Rows are points. Each copy is the shape, with its points in the same order, stretched, turned, moved and blurred by noise. Some copies are also mirrored. Which?
In the rows, 128 means zero.

Shape (7 x 3):
[[ 94  78 165]
 [ 98 153 113]
 [ 96 104 164]
 [148 128 133]
 [100  91 158]
 [ 93 125 150]
 [102 160  27]]
Copy 1 (7 x 3):
[[ 86  70 136]
 [106 161 106]
 [ 84  88 142]
 [148 119 133]
 [ 89  76 137]
 [ 83 116 143]
 [140 186  27]]
Copy 1 is: only turned
Copy 2, 7 rows:
[[ 89  80 199]
 [ 79  96 108]
 [ 81 100 183]
 [139 104 126]
 [ 93  86 176]
 [ 80  99 155]
 [ 85  53  45]]
Copy 2 is: only turned
Copy 3, 7 rows:
[[ 93  95 148]
 [141 124  89]
 [115  90 142]
 [140 148 135]
 [103 104 144]
 [131 102 121]
 [126 183  29]]
Copy 3 is: mirrored
Copy 4, 7 rows:
[[114  79 106]
 [130 161 100]
 [111 102 116]
 [166 129 135]
 [121  90 111]
 [112 123 111]
 [177 200  44]]
Copy 4 is: only turned

Shape, 10 rows:
[[ 63 167 168 100]
 [140 107  76  83]
 [ 49 124 161 115]
 [ 68  92 125 141]
 [141 196  66  99]
 [142 123  69 131]
 [ 94 139 110 180]
 [115 166 109 185]
 [143 158 129 152]
 [144 143 165 177]]
Copy 1, 10 rows:
[[ 95 199 106 106]
 [103  82  68 144]
 [ 56 178 122 114]
 [ 48 137 128 142]
 [165 134  71 172]
 [123  86 105 172]
 [ 98 142 151 171]
 [127 150 159 178]
 [144 132 137 142]
 [134 136 175 117]]
Copy 1 is: only turned
Copy 2 (10 x 4):
[[130 109 180  43]
 [ 96 148 162 154]
 [ 91  73 175  47]
 [ 66  73 144  87]
 [144 192 130 105]
 [ 96 139 117 148]
 [101  83  96  86]
 [130  95  77  87]
 [151 108 119 122]
 [163  63 108 120]]
Copy 2 is: mirrored
Copy 3:
[[ 66 100 165  70]
 [169 168  86  67]
 [ 96  57 149  77]
 [138  60 112 101]
 [100 223  82  91]
 [159 159  77 115]
 [119 100 102 157]
 [106 132 108 169]
 [118 156 135 145]
 [119 119 168 174]]
Copy 3 is: only turned

Shape (11 x 8):
[[157 200 112  81  92 132 150 136]
 [148 166  81 155 115 184 100 136]
 [ 73  72 200 116 164 114 197 151]
 [ 86  85 143 112 146 161 148 169]
 [136  91 121 105 121  80 132 142]
 [161 165 103 135 163 105 113 116]
 [ 55  96 176 135 154 110 126 204]
 [114 116 177  74 134 102 125 106]
 [149 167 121 105  88  80 177  69]
 [158 108 160 173 138 158 110 181]
 [135 180 105 152  79 162 104 119]]
Copy 1 (11 x 8):
[[175 187  17 127 112 154 122 130]
 [114 137  80 160  79 218  86 124]
 [107 146 143 101 193  53 175 230]
 [104 116 117  95 145 113 109 206]
 [159  93  96 100 148  81 139 123]
 [138 154  96 148 136 152 116  77]
 [ 77 139 131 114 150  30 106 186]
 [147 154 119  73 137 105 162 122]
 [158 144  28 121 144 137 200 114]
 [121 130 156 175  91 108 104 172]
 [105 158  48 143  64 184 126 126]]
Copy 1 is: only turned
Copy 2, 11 rows:
[[ 78 179 115 141  86 119 211 100]
 [ 65 173  90 203 120 172 138 132]
 [145  85 211 111 126  57 103 163]
 [121 127 177 141 131 118 104 190]
 [125 123 108  81 115  83 109 143]
 [ 82 167  78 147 144  90 119  80]
 [129 147 178 132  82  72  72 182]
 [174 135 146  89 117  98 129 113]
 [ 88 117 110  96  91 108 178  66]
 [129 122 114 200 134  99 110 174]
 [ 75 162  98 185  76 178 152 113]]
Copy 2 is: only turned
